Each row is a point. The points of each table are mixes of a few directions, plus a little noise. How many directions does each table use, and how many do they share? Where both have some left over, give the other angles between the two spaces (their principal angles), to ten degrees, smallest first.
In the rows, 128 means zero.

First, 4 rows:
[[219 153]
 [119 125]
 [ 60 109]
 [114 124]]
Second (7 x 2):
[[157 100]
 [ 67 188]
 [178  78]
 [158  99]
 [108 147]
 [ 71 184]
 [158  99]]
Directions: first 1, second 1, shared 0; angles 60

First, 5 rows:
[[163 147  82 136]
 [177  96 235  79]
 [ 39 175 108 148]
 [152 133 102 133]
 [109  90 114 144]]
Second, 5 rows:
[[ 97 107 139  95]
 [ 86  92  89 100]
 [ 78  92 134  78]
 [178 169 164 164]
 [201 179 114 204]]
Directions: first 3, second 2, shared 1; angles 50

First, 7 rows:
[[ 96 105 111 137 120 130  78 172]
 [ 84 140 150  94 182 116 123  94]
 [111 144 140  94 148 158 104   7]
 [ 88 111 118 174  94 141  85 127]
 [105 122 132 100 174  94 129 207]
 [202 120 100 154  57 161 133 122]
 [211 153 146 143 121  97 244 167]]
Second:
[[144 163 150 140 130 119 136 132]
 [127 193 176 146 132 148 187 148]
 [166  42  90 148 179 157 116 107]
 [ 68 131 122  96  92 138 142 141]
 [106  47  92 125 155 190 158 125]
 [153 235 189 147 114  90 141 142]
 [ 76  78  93  97 109 150 127 129]
 [184 135 112 126 114  32  18 100]]
Directions: first 4, second 3, shared 0; angles 40, 70, 90

First:
[[111 124 168  89 118 142 151 153 116  86 162 177]
 [121 120 137 152 144 120 121 126 150 134 116 116]
 [146 113 106 101 152 140 137 144  96 109 135 124]
 [ 68 149 208 179 102 106 112 112 212 143 137 156]
 [133 116 107  86 180 148 126 153 104  99 163 126]
 [137 154  96 105 108 135 117 116 110 145 146 126]
 [ 89 156 136 175 157 111  75 103 204 169 147 101]
 [172  84 121 181 109 109 162 120 107 138  30  97]
 [176 145  32 101 131 138 109 111  76 161 125  83]
 [126 136  98  93 172 144 108 139 118 120 172 119]
 [130 109 200 145  35 116 190 131 115 106  76 183]]
Second (11 x 12):
[[125 130 126 125 134 129 124 129 130 128 135 127]
 [104 124 145  89 177 146 123 157 132  90 185 149]
 [118 111 156 106 146 138 145 153 122  91 146 153]
 [ 94 128 143  76 197 152 112 163 137  84 210 151]
 [180 146  80 216  23  88 130  58 122 222   7  73]
 [128 138 114 131 130 126 115 119 133 142 131 117]
 [139 152  91 153 110 117 103  97 137 175 110  96]
 [124 121 139 119 135 132 135 138 126 113 136 138]
 [156  98 156 161  64 112 179 124 104 124  49 140]
 [ 98 143 122  86 194 147  96 148 145 108 208 134]
 [142 119 134 146  98 120 146 122 119 133  91 128]]
Directions: first 4, second 2, shared 2

First (11 x 18):
[[136 209  66  91  89 208 124 118 182 164  79 119  79 138 114 165 144 119]
 [169 137 117 146 108 136 172 127 144  96 107  84 109  24 128 199 134 129]
 [197 136 134 159 108 170 137 127 171 109  99 120 111  39  98 178 179 164]
 [ 75  97 148 117 155  64 104 109  84 167 165 119 140 176 132  72 127  98]
 [190 175 156 174 106 184 165 160 164  37  96  99 107  62 129 203 116 145]
 [100 121 145 139 135  93 141 121 100 111 154  90 131 129 144 116 108 112]
 [122 102 105  99 139 110 136 147 114 135 124 173 153 148 146 129  93 119]
 [ 80  94 124 131 134 113 111 106 106 144 177 141 160 186 139  46 126 167]
 [138 198 139 117 121 180  98 141 160 137  91 133  89 177 109 145 137  99]
 [ 85  80 115 111 144  91 119 121  95 151 164 160 166 178 146  68 108 141]
 [116  60 159 123 167  60 102 131  88 158 152 171 162 150 122  86 135 115]]
Second, 10 rows:
[[134 105 129 121 139 124 119 142 124 132 127 171 148 147 128 116 122 136]
 [185 116 160 125 148 143  88 159 151 146  89 202 130 133  91 147 163 121]
 [124 156  91  91 120 147 127 133 142 156 101 143 113 147 130 148 117 103]
 [189  91 188 152 156 127  88 157 140 125 110 200 145 122  91 129 170 142]
 [126  97 179 185 134 100 138 113 107  83 172  83 143  92 130 102 142 162]
 [ 60 130  79 116 110 111 170 103  98 116 170  75 140 144 176  98  75 138]
 [ 92 111 112 130 125 110 149 117 106 113 160 110 148 139 155 100  98 144]
 [147  83 155 139 149 115 111 147 121 121 135 184 161 142 122 106 132 150]
 [125 249  37  45  89 194 130 121 180 201  44  99  43 138 117 215 125  42]
 [ 99 142 150 177 110 109 161  89 111  86 172  15 111  76 140 120 134 142]]
Directions: first 6, second 3, shared 3

First (10 x 24):
[[141  99 128  95 189  99 155 129  88 103 146 183 175 120 107  72 164 146
  120  99 142  86 130  28]
 [118  90 132  78 193 119 155 139  80  97 119 168 191 140  85  87 113 134
  118 113  97  51 108   7]
 [147 132 139 110 172 141 135 142 132 135 128 141 163 122 134 106 106 126
  142 133 130 112 135  88]
 [118 119 143 132 106 104 121 122 123 127 153 137 106 114 131 123 154 129
  115 101 163 149 130 138]
 [159 161 104 159 116 144 124 121 160 147 123 109 111 126 159 143 143 133
  148 156 134 164 150 188]
 [117 131 114 141 101 131 124 121 130 125 116 110 109 139 124 150 128 127
  124 138 111 133 122 160]
 [171 171 100 161 125 157 124 125 170 154 116 103 118 128 166 145 133 132
  158 170 128 165 155 193]
 [114 145 134 152  78 140 107 126 153 145 123  93  87 129 142 166 111 116
  128 139 129 164 127 201]
 [105 106 115 127 109 106 133 115 102 106 127 135 116 138 104 132 153 135
  108 114 116 114 114 119]
 [ 90 126 169 124  91 138 103 140 141 142 129 102 103 124 127 156  75 103
  119 118 132 141 111 157]]
Second (8 x 24):
[[ 94 129 157 105 126 140 107 151 155 152 124 118 115 129 140 134  97 114
  130 114 136 142 126 123]
 [ 33 125 137  81 105 135  83 167 197 178 101 108  61 153 160 145 139 124
  127  92 131 179 136 129]
 [101 127 110  84 172 140 124 155 161 151 100 139 133 151 144 108 145 140
  143 121 112 127 143  73]
 [173 133 195 121 175 157 137 144 107 127 150 133 201  95 119 110  22  97
  140 143 139  87 115  90]
 [134 128 133 142 112 124 128 119 119 122 136 124 124 122 124 135 125 125
  123 129 133 131 123 147]
 [157 126  67 149 134 108 154  99 105 100 121 144 131 142 117 118 201 158
  127 142 110 117 137 128]
 [179 127  93 175 110 106 156  87  83  88 143 136 137 121 106 130 169 143
  118 148 124 113 126 159]
 [152 128 133 167  91 115 135 102  99 106 149 121 122 112 114 144 127 123
  115 135 138 129 117 174]]
Directions: first 4, second 3, shared 2; angles 90

First, 9 rows:
[[149 143 129 127 115 127 153 108 122 136 132 122 121 103 119  90 122 114
  138 143 112 117 102 102 131 154 111 160 133 101 123 107]
 [123 124 128 128 131 128 122 133 130 126 127 130 130 134 130 137 130 131
  126 125 132 131 134 134 127 122 132 121 127 135 129 133]
 [108 114 128 129 140 129 105 147 133 120 124 134 135 152 137 164 134 141
  119 114 144 138 154 154 125 103 144  97 123 154 133 148]
 [ 95 105 127 130 147 129  89 160 137 115 122 138 138 168 143 188 138 150
  112 105 154 145 170 170 124  88 154  77 120 171 136 162]
 [126 127 128 128 129 128 126 130 129 127 127 129 129 130 129 131 128 129
  127 127 129 129 130 130 128 126 129 126 128 130 129 130]
 [137 134 128 127 123 128 139 119 126 132 130 125 125 117 124 112 125 122
  132 134 121 123 117 116 129 139 121 142 130 116 126 119]
 [116 119 128 129 135 128 114 140 131 123 126 131 132 143 134 150 132 136
  122 120 138 134 144 143 126 113 138 109 125 144 131 140]
 [195 175 130 124  88 126 206  64 110 155 140 108 107  47  98   7 108  84
  159 175  75  93  44  44 136 209  75 230 144  41 111  60]
 [103 111 128 129 142 129  99 152 135 118 123 136 136 158 139 173 135 144
  116 111 147 141 159 159 125  98 148  90 122 160 134 153]]
Second, 11 rows:
[[111 161 133 155 133 128 109  75 156 129 104 132 130 131 136 104 129 102
  105 157 146 159 119 135 150 110 110 149  87  77 141 139]
 [163 111 145  88  93 161 112 192 124  98 187 129 134  89 129 141 145 135
  131  76 104  60 124 119 122 164 136  89 135 217 103  74]
 [143 125 123  86 123 127 126 172 122 135 150 158 134 138 120 149  91 140
  119 104 116 123 145 137 141 125 138 135 132 141 124 106]
 [144 129 122 129 133 114 159 117 123 152 120 140 118 145 124 106  96 142
  136 146 117 150 124 121 135 133 134 172 143  77 141 121]
 [115 110 137 154 122 145 113 129 126  97 131  87 131 103 137 136 187 124
  143 117 138  92 121 121 100 141 127  77 138 189 116 138]
 [118 109 147 150 129 146 100 130 145 104 135 120 127 131 152 148 175 138
  123 116 140 125 136 146 115 121 143  70 111 174 130 144]
 [167 143 123  50 124 112 150 163 113 161 163 190 122 130 111 140  65 127
  114 113  89 144 131 127 150 131 123 150 113 106 117 104]
 [142 131 115 134 133 108 173 110 113 157 112 128 118 138 115  95  93 137
  146 154 116 144 117 109 130 140 127 189 158  66 138 121]
 [ 97 108 129 175 122 152  92 139 142  88 115  84 145 133 139 136 164 141
  133 114 163  91 144 139 118 123 145 110 151 176 135 122]
 [ 89 153 103 141 151  99 137  90 113 143  82 110 133 129 108 127 119  96
  130 159 148 153 125 121 126 104  98 150 128  84 126 172]
 [118 129 132 147 146 115 137  92 132 141 109 131 116 141 138 127 143 126
  128 152 131 166 124 133 120 115 126 115 111 100 136 167]]
Directions: first 1, second 6, shared 1

First (8 x 32):
[[125 100 167  35 168 127 186  89 154 107  70 146 153  90 152 170 135 147
  142  94  92 203  93 126 121  88 154 114 122  64 160 214]
 [118  81 131 147 149 121 174 178 170 157 196  79 101  93  85  76 127 100
   49 152 136  90 137 188  96 202 143 114  79 226  87  75]
 [165  61 186  40 191  90 209 112 151  62 102 110 182 133 140 157 182 113
  137  98  92 234 108  84  91  44 215  55  55  60 207 198]
 [124 179 134 175 111 182  34 151 115 159 151 180  83 141 137 147 129 159
  161 209 138  99 160 123 145 127 100 148 191 123  91  76]
 [ 90 159 142 169 121 208  60 127 125 182 165 185  65  95 149 145 148 192
  144 192 142 107 168 128 160 162 107 164 174 119  75 107]
 [141 162  78 198  65 121  74 120  95 101 129 122 117 150 116  72  87 116
  161  87 129 106 121 111 135 160  94 172 162 103 124 134]
 [ 92 113  98 158 124 106 169 118 101 172 166  84 144 141 132 127 167 125
   69 104 189  64 166 123 162 154 127 121  61 214 122  84]
 [170 170  89 102  95  69 117 129 113  84  45 118 178 180 113 131  48  72
  160  87 107 122  71 142 113  86  84 135 180 115 158 137]]
Second, 9 rows:
[[166 105 142  78 138 108 157 148 184  77  91 118 126  90  91  84  56  90
  135 104  55 183  57 181  66 147 130 131 159  93 130 182]
 [147 122 127 108 126 116 138 138 155 103 106 122 126 109 107 102  81 107
  131 113  93 147  89 160  98 143 121 137 151 115 125 153]
 [ 80 174  90 204  96 148  81 104  53 196 167 136 127 178 166 169 188 167
  119 147 218  38 206  79 208 123  99 143 111 185 113  55]
 [160  74 185  59 179 122 177 140 181  79 117 127 133  94 116 123 135 117
  134 131  69 218  94 135  74 103 185  89 106  73 156 184]
 [151  63 204  59 198 134 181 132 170  90 137 133 138 103 136 150 188 137
  132 148  88 226 124 103  89  77 212  67  75  69 170 177]
 [131 142 108 136 108 121 119 133 131 126 115 123 124 125 115 108  87 114
  129 114 121 112 109 151 123 150 101 149 154 137 116 127]
 [101 210  32 213  39 120  63 124  79 173 113 121 116 157 115  95  48 113
  123 101 174   7 127 164 173 195  21 206 198 201  76  70]
 [136  93 170  94 168 134 154 127 145 113 138 132 134 119 139 148 173 138
  130 144 114 178 136 106 114  96 177  92  92  98 152 149]
 [ 80 170  94 201 101 149  83 104  53 195 168 137 127 177 168 172 196 169
  119 150 219  43 208  75 208 119 104 138 106 182 116  56]]
Directions: first 6, second 2, shared 2

First (11 x 32):
[[176 161 158 107 150 158 177 130 104 174 156 175 126 137 121  92 176 179
  149 171 132 157 120 138 184 159 127 111 134 124 176 136]
 [ 32  63  67 168  85  68  32 124 176  36  76  37 130 113 141 197  36  27
   86  44 122  72 143 109  19  67 129 163 117 137  32 111]
 [152 145 145 118 140 143 155 129 115 151 141 151 128 133 125 110 151 154
  138 150 130 142 124 133 155 144 127 120 131 126 153 132]
 [124 125 125 128 127 127 124 127 131 125 126 123 129 127 129 132 125 123
  125 124 127 126 128 127 123 125 129 130 128 128 124 127]
 [ 82  96  98 148 107 100  80 126 151  84 103  84 130 120 134 161  82  78
  108  88 125 100 134 118  75  98 130 144 122 133  80 120]
 [ 69  88  91 152 102  92  69 125 159  74  96  73 129 117 137 171  72  66
  104  76 124  94 138 117  61  91 131 150 120 133  68 118]
 [180 163 161 107 151 159 181 131 102 177 157 177 127 137 122  90 177 182
  151 175 131 158 121 139 187 161 126 110 134 122 181 137]
 [168 155 154 112 146 153 168 130 106 166 150 165 127 135 122  98 167 171
  147 164 130 151 122 136 174 154 127 114 133 124 169 135]
 [170 157 156 110 148 154 170 130 106 167 151 167 127 135 122  96 169 172
  147 165 131 153 122 136 176 155 126 113 133 123 169 135]
 [211 184 182  94 166 179 212 132  85 206 173 206 126 143 117  67 207 214
  165 201 134 176 116 144 224 181 126  98 139 121 212 142]
 [ 44  70  74 163  89  76  42 124 170  48  81  47 129 113 140 188  47  39
   92  53 123  79 140 111  32  74 131 159 117 136  43 114]]
Second (9 x 32):
[[126 119  59 162 107 108 134 121  96 111 141 207 129  99 128  51 157 105
   74 165 113 105 109 107 110 132  94  82 118 130  88 161]
 [ 81 157 186  91 165 132 157 157 162 144 137  78 111 137 114 124 118 173
  177 136 121 109 122 147 137 115 165 112 175 148 122  62]
 [196  92 111 151  93 140  75  94 112 118  99 117 153 142 150 214 109  82
  109  75 155 176 155 120 130 140 108 199  68  98 174 190]
 [ 98 154 177  53 203 167 187 139 180 143 137  75 121 155  57 148 137 133
  173 129  65  99 126 172 113 101 178  95 197 139 121  94]
 [134 106 127 165  83 104  70 124 119 114 106 102 133 125 177 171  91 123
  123  93 178 152 142 108 132 133 116 183  86 121 141 128]
 [126  79   7 190  77  93  86 100  96  72 117 200 142  92 134  88 132  40
   35 125 110  99 120  95  66 118  77 106  88 119  64 197]
 [170 162 164 132 125 137 157 138  90 174 154 177 123 127 158  83 163 201
  150 174 167 166 121 122 199 169 117 125 117 127 181 121]
 [ 78 185 191  73 191 143 208 166 154 166 163 121 102 132  93  61 157 204
  183 184  98  97 106 154 154 123 167  63 204 157 117  52]
 [143  99 129 136 110 129  79 112 142 109  98  77 140 142 140 211  90  91
  127  71 143 147 150 128 112 119 131 186 100 114 144 145]]
Directions: first 1, second 4, shared 1

First (9 x 32):
[[115  84 200 174 140 125 164 139 128  89 117  95 117 118 178 115 192 182
  127 155  89 127  71 157 130 129 174 125 196 172 135 209]
 [183 151  96  70  44 106  89  75  92 207 118 135 113 136 124 106  52  53
  147 142 130 135 135  94 112  98  78 120  62  40 118  63]
 [ 77 101 131 164 149 132 123 141 118  87 131 122 122 137 143 131 190 173
  127 129 117 131 112 124 134 119 152 121 150 157 142 158]
 [ 76 152  64 133 191 152 112 164 153  93 151 161 151 138  75 164 138 142
  112  82 171 125 187 116 140 146 122 135 106 158 134  92]
 [192 125 169 103  70 109 140  95 114 176 111 108 114 117 157 101  87  92
  140 160 104 129  96 136 116 119 118 126 129  89 116 134]
 [ 62 105  89 150 120 126  83 122  89 104 132 132 113 154 136 128 185 156
  136 127 123 138 122  91 130  94 131 113 110 122 149 122]
 [145 165  61  81  99 125  88 107 116 174 135 156 132 140  89 133  66  72
  134 110 158 131 173  94 123 117  81 128  59  73 123  50]
 [191 123 206 127 123 123 184 128 154 141 114 103 130 100 155 114 104 123
  125 151 105 120  95 173 124 152 146 138 176 143 112 175]
 [111 144 136 149 216 155 170 181 188  80 144 140 160 112  95 160 139 160
  103  94 155 116 162 164 142 178 151 146 165 198 123 148]]
Second:
[[102 114 123 135 159 122 136 159 126  99 155 163 133 114 112 129 151 146
  136 107 133 123 149 143 124 164 142 113 146 158 130 159]
 [ 84  86 122 149 120 151  93 138  64 106 148 114 128 166 156 138 200 171
  144 127 142 140 108 126 123 116 143  97 147 106 160 146]
 [107 175 149 156 148 129 142 123 152 114  97 132 161 157  91 145 127 139
   30  85 161 115 175 116 132 143 116 165  73 127  80  78]
 [120  88  50 106  94  92 116  60 151 120  96 166   7 102 178  75  52  67
  226 187  34 173  50 113 188  56 166 125 173 188 114 148]
 [133 156 165 140 153 141 142 161 136 129 137 113 186 133  97 153 155 153
   74  99 169 104 170 133 103 163 109 139 103 112 128 115]
 [161 124 133 105 123 168 124 141  92 146 153 125 150 156 131 150 113 119
  136 110 177 135 138 163 124 157 126 109 146  87 135 117]
 [154 160 184 125 104  90 141 136 123 162 128 126 175 107  95 116 137 127
   73 113 137  94 172 111  79 159  86 135  66  84 112 118]
 [163 120  98 108 123 131 130 107 180 146 110  84  84  89 164 117  89 102
  204 196  71 141  61 117 152  65 135 141 171 162 166 142]]
Directions: first 3, second 6, shared 2; angles 60

First:
[[124  91 170  90 159 169 143 112 143 173 104 154 121 155 158 123 103 134
  114  91 164 122 136 150 154 145 106 145 148 145 130 108]
 [138 207  38 207  64  40  94 163  98  33 179  72 142  73  65 140 180 116
  159 205  55 141 114  80  75  91 174  95  85  93 123 172]
 [127 126 132 125 130 131 129 127 130 132 127 130 127 129 130 128 126 128
  127 126 130 127 128 130 130 129 127 129 130 129 128 128]
 [130 142 112 142 116 112 122 135 122 111 138 118 130 117 116 132 138 125
  134 142 113 132 125 119 119 121 137 123 121 122 127 136]
 [123  89 172  88 160 171 145 111 144 175 104 155 121 154 159 123 102 133
  113  90 166 121 135 150 154 147 106 144 149 145 132 106]
 [132 163  89 162 101  91 113 143 115  87 150 104 134 104 101 134 150 124
  142 161  96 134 121 108 106 112 147 114 110 114 125 147]
 [129 128 128 128 128 128 126 128 127 128 128 128 128 128 129 128 128 127
  128 129 127 128 127 127 128 128 128 129 128 127 129 128]
 [123  87 174  87 161 174 146 110 143 176 101 157 120 156 160 122 103 135
  111  87 167 121 136 152 155 147 104 145 150 146 131 106]
 [128 119 138 119 135 136 132 124 131 138 122 134 126 133 134 126 123 129
  124 119 135 126 130 133 133 132 122 132 133 132 128 123]]
Second (11 x 32):
[[148 226 172 131 135 171 143  99 164 148 149 157 135 122 142 133 162 178
  112 182 156  74 175  89 134 146 101 103  68 163 147 152]
 [128 124 120 131 124 119 124 132 123 120 130 124 129 126 124 127 128 122
  129 126 122 134 123 129 124 126 133 127 131 124 126 128]
 [127 111 154 108 143 152 137 119 137 153 115 144 125 141 145 125 116 133
  119 111 148 123 134 138 141 138 116 137 135 139 130 119]
 [117  63 150  95 152 148 138 124 128 159 100 140 122 153 149 122  96 116
  121  80 149 140 119 159 147 139 118 150 164 131 124 103]
 [128 124 143 119 136 142 133 121 136 141 123 136 126 134 138 127 124 135
  124 122 139 123 134 131 135 133 119 130 129 135 131 124]
 [109  15 151  79 160 149 139 127 121 167  85 141 116 165 154 118  76 100
  120  47 152 159 105 181 154 138 120 165 195 126 119  86]
 [133 169  97 159 104  99 118 139 121  94 150 111 135 106 106 133 152 130
  138 164 103 126 126 106 109 116 142 111 103 119 127 148]
 [150 249 130 165 107 132 125 117 149 109 167 130 138 100 115 136 179 169
  128 206 124  85 163  74 112 127 122  90  56 145 142 167]
 [118  81  82 142 110  81 112 155  99  95 123  97 127 120 107 128 117  92
  144 110  92 166  95 143 113 109 155 137 158  97 115 122]
 [132 156 121 142 120 123 127 128 128 115 139 125 132 119 118 129 143 135
  130 150 122 121 134 113 121 126 131 119 111 129 129 139]
 [119  86  92 138 114  92 115 148 105 102 125 104 126 124 109 129 116  98
  141 109 101 160 100 143 117 114 149 138 155 105 117 120]]
Directions: first 1, second 2, shared 1

First (11 x 32):
[[118 137 134 129 134 141 147 119 137 117 142 122 138 133 134 145 123 129
  124 119 147 132 123 120 131 136 145 129 122 129 110 129]
 [126 121 122 121 133 143 115 136 120 132  93 143 125 113 137 114 116 133
  148 114 120 112 148 117 120 117 105 123 133 140 159 110]
 [122 104 118 141 111  97 139 120 140 144 140 135 140 144 128 114 171 137
  122 166 102 134 126 166 102 141 109 117 117 128 120 134]
 [104 160 151 135 145 177 180  96 144  99 164 110 159 145 142 177 120 134
  112 102 170 138 124 106 142 152 181 128 112 124  78 139]
 [118  96 115 143 110 108 137 118 135 149 121 146 146 140 135 106 178 145
  131 164  88 125 142 169  91 140  94 109 117 136 136 127]
 [105 127 123 116 144 151 140 131 139 114 110 137 135 118 148 136 102 131
  154 102 157 122 137 106 123 126 121 126 123 147 139 105]
 [149  79  98 130  98  54  83 155 122 168 102 150 104 123 113  70 167 127
  140 182  70 124 129 177  96 113  62 121 136 132 173 123]
 [158 155 134 108 133  83 100 160 131 110 177  90  82 124  95 146  77  86
  106 125 179 157  68 106 181 112 172 164 145 104 100 150]
 [131 135 136 136 128 155 130 114 114 133 115 132 139 129 130 128 138 139
  122 120 107 117 149 126 126 130 130 120 129 125 132 131]
 [137 158 142 118 147 170 118 131 111 112 115 121 119 112 127 145  85 122
  130  86 149 118 134  86 157 115 153 139 140 124 134 124]
 [141 134 133 131 124 127 119 128 117 131 131 123 122 128 118 127 131 125
  117 131 117 128 127 129 137 125 135 132 134 119 126 137]]
Second, 10 rows:
[[108 107 249 102  81 105 151 163  46 115 233 239  96 140 100 166 215  56
   76 174 175  39 129 130 128  34  16  57 182 131 147  58]
 [123 130 119 141 140 129 130 116 138 127 116 120 124 128 136 114 126 148
  125 123 117 146 131 131 114 132 134 136 122 131 122 132]
 [128 130 116 133 135 130 126 122 137 129 116 117 130 127 132 121 120 139
  132 123 121 140 129 129 124 137 139 136 122 128 125 135]
 [141 132 101 119 128 135 118 133 142 133 111 104 144 125 127 135 103 125
  148 120 127 132 124 124 147 153 156 140 119 123 130 146]
 [124 131 114 140 140 130 128 116 140 128 112 115 126 127 136 114 122 149
  128 122 116 148 130 130 115 136 139 139 120 130 122 135]
 [134 132 105 128 133 133 122 125 142 131 110 107 137 126 131 125 110 136
  140 120 122 140 127 126 134 147 150 140 119 126 126 142]
 [139 132 103 122 129 134 120 131 141 132 111 105 141 125 128 132 105 128
  145 120 126 135 125 124 143 151 154 140 119 124 129 144]
 [120 127 137 136 132 125 133 122 125 126 131 136 120 129 131 120 138 136
  118 130 125 132 131 131 115 118 118 126 130 131 125 121]
 [138 131 109 121 127 133 121 132 137 132 116 111 139 126 127 133 110 125
  142 122 128 130 125 125 142 146 148 136 122 125 130 141]
 [123 129 127 136 134 127 130 121 131 127 124 127 123 128 133 119 131 139
  124 127 122 137 130 130 117 126 127 131 126 130 125 127]]
Directions: first 4, second 2, shared 0; angles 60, 80
